Every row gives one point. Each copy is the shape, with its points in the same order, stretched, turned, moved and blurred by noise. Is it also mirrored, or only turned?

Shape (9 x 3)
[[ 1.71 -3.69  2.25]
 [-0.85 -1.27  1.44]
 [ 1.14 -0.35 -0.23]
 [-0.42  1.15 -2.08]
 [ 2.70  1.68 -0.23]
 [ 1.60  0.16 -0.11]
 [-0.73 -1.74  1.12]
 [-1.13  2.72 -0.65]
 [ 2.30 -1.00 -1.95]]
Copy 1 (9 x 3)
[[-0.22 -4.51 -2.76]
 [ 1.17 -2.18  0.09]
 [-0.42 -0.17 -1.05]
 [ 0.44  2.32  0.43]
 [-2.48  1.51 -0.21]
 [-1.27  0.03 -0.45]
 [ 0.85 -1.97 -0.85]
 [-0.11  2.91  1.98]
 [-1.29  0.06 -2.30]]
Copy 1 is: mirrored
Copy 2 (9 x 3)
[[ 0.21 -5.26  1.06]
 [-1.75 -2.12  1.83]
 [-0.68 -0.88 -0.95]
 [-2.63  1.97 -1.78]
 [ 1.28  0.98 -2.66]
 [ 0.04 -0.30 -1.23]
 [-2.28 -2.28  1.47]
 [-1.56  2.95 -0.73]
 [-0.91 -0.88 -3.26]]
Copy 2 is: only turned
Copy 3 (9 x 3)
[[ 2.28 -2.18  5.24]
 [ 0.82  0.64  2.61]
 [ 0.76 -2.07  0.65]
 [-1.68 -1.07 -2.03]
 [ 2.45 -3.70 -1.17]
 [ 1.17 -2.59  0.22]
 [ 0.42  0.28  2.72]
 [ 0.01  0.17 -2.14]
 [-0.54 -4.19 -0.01]]
Copy 3 is: only turned

Shape (9 x 4)
[[-3.49 -3.36 -3.08 -2.43]
 [ 0.67  1.22  1.85 -1.92]
 [-1.08 -1.90 -1.43  1.27]
 [ 2.28  0.78 -1.78  1.04]
 [-1.74 -1.14 -2.15  0.19]
 [ 0.43 -3.18 -0.38 -1.99]
 [ 1.57 -0.41 -0.85 -0.24]
 [ 1.30  0.56 -0.72  1.58]
 [ 1.41  1.65  1.30  0.84]]
Copy 1 (9 x 4)
[[-7.01 -2.69  1.99  0.83]
 [ 0.27  1.21 -0.68 -1.35]
 [-2.79 -0.73  1.22  2.69]
 [ 1.03 -1.34 -2.53  1.91]
 [-3.51 -0.35  0.39  2.69]
 [-2.13 -2.06  2.18 -0.13]
 [ 0.02 -0.92 -1.19  0.66]
 [ 0.51 -0.03 -1.42  2.44]
 [ 1.44  1.61 -1.07  0.90]]
Copy 1 is: only turned
Copy 2 (9 x 4)
[[-3.05  1.13 -5.07 -1.74]
 [ 1.18 -2.79 -0.09 -0.71]
 [-1.69  2.76 -0.91  0.69]
 [ 2.88  2.45  0.41  0.91]
 [-0.81  1.36 -2.22  0.54]
 [-1.81  0.76 -1.49 -3.29]
 [ 1.14  1.60  0.03 -0.29]
 [ 1.45  1.69  0.73  1.18]
 [ 1.56 -0.53  1.20  0.96]]
Copy 2 is: mirrored

Shape (10 x 6)
[[ 0.58 -0.50 -1.30 -1.00 -1.76  2.30]
 [ 1.18  1.11  2.19  2.46  1.93  2.22]
 [-2.19  0.99 -1.03  1.49 -2.32 -1.15]
 [-1.73  0.47  1.45 -0.58 -0.22 -1.57]
 [ 0.28  0.99 -0.66  0.42 -1.06  2.20]
 [ 1.93  1.34  2.15  0.61 -0.79  2.11]
 [ 1.57  0.26 -0.93 -1.81  0.22 -0.99]
 [ 0.07 -0.29 -1.90 -1.01  1.27  2.38]
 [-1.22 -2.79  1.86  0.44 -0.33  0.24]
 [-2.46 -2.82 -0.97  2.38  0.01  2.97]]
Copy 1 (10 x 6)
[[-1.40 -3.01  1.11 -0.44 -2.75  0.13]
 [ 2.55  2.48  2.49 -0.62 -1.34  2.72]
 [-0.84 -1.50  0.33 -3.82 -0.11 -2.94]
 [ 0.13  1.81 -0.84 -0.88 -1.07 -2.99]
 [-0.81 -1.20  1.96 -1.72 -1.43  0.50]
 [-0.50  1.85  0.73 -1.51 -2.50  2.71]
 [-1.89 -0.83 -0.62  2.14  0.70 -0.15]
 [-0.26 -2.06  2.81  2.11 -0.69  0.11]
 [ 3.52 -0.46 -1.14 -1.27 -3.70 -1.93]
 [ 4.41 -3.74  2.37 -2.37 -3.42 -2.10]]
Copy 1 is: mirrored
Copy 2 (10 x 6)
[[ 2.63  1.85  2.13  1.16  0.37  0.46]
 [ 1.62 -3.39  2.55 -3.12  0.17  1.87]
 [ 0.14 -0.88 -1.93  2.60  0.66  3.74]
 [-2.14 -1.79 -0.45 -0.07 -1.39  0.23]
 [ 1.80  0.55  2.00  0.83  1.42  1.46]
 [ 1.07 -2.09  3.46  0.12 -0.29  0.61]
 [-0.76  0.00 -1.07  0.09  1.34 -2.63]
 [ 2.07  2.79  1.93 -1.91  1.84  0.32]
 [ 1.84 -1.33  0.43 -1.54 -3.76  0.62]
 [ 5.34  1.77  1.12 -1.86 -1.94  4.01]]
Copy 2 is: only turned
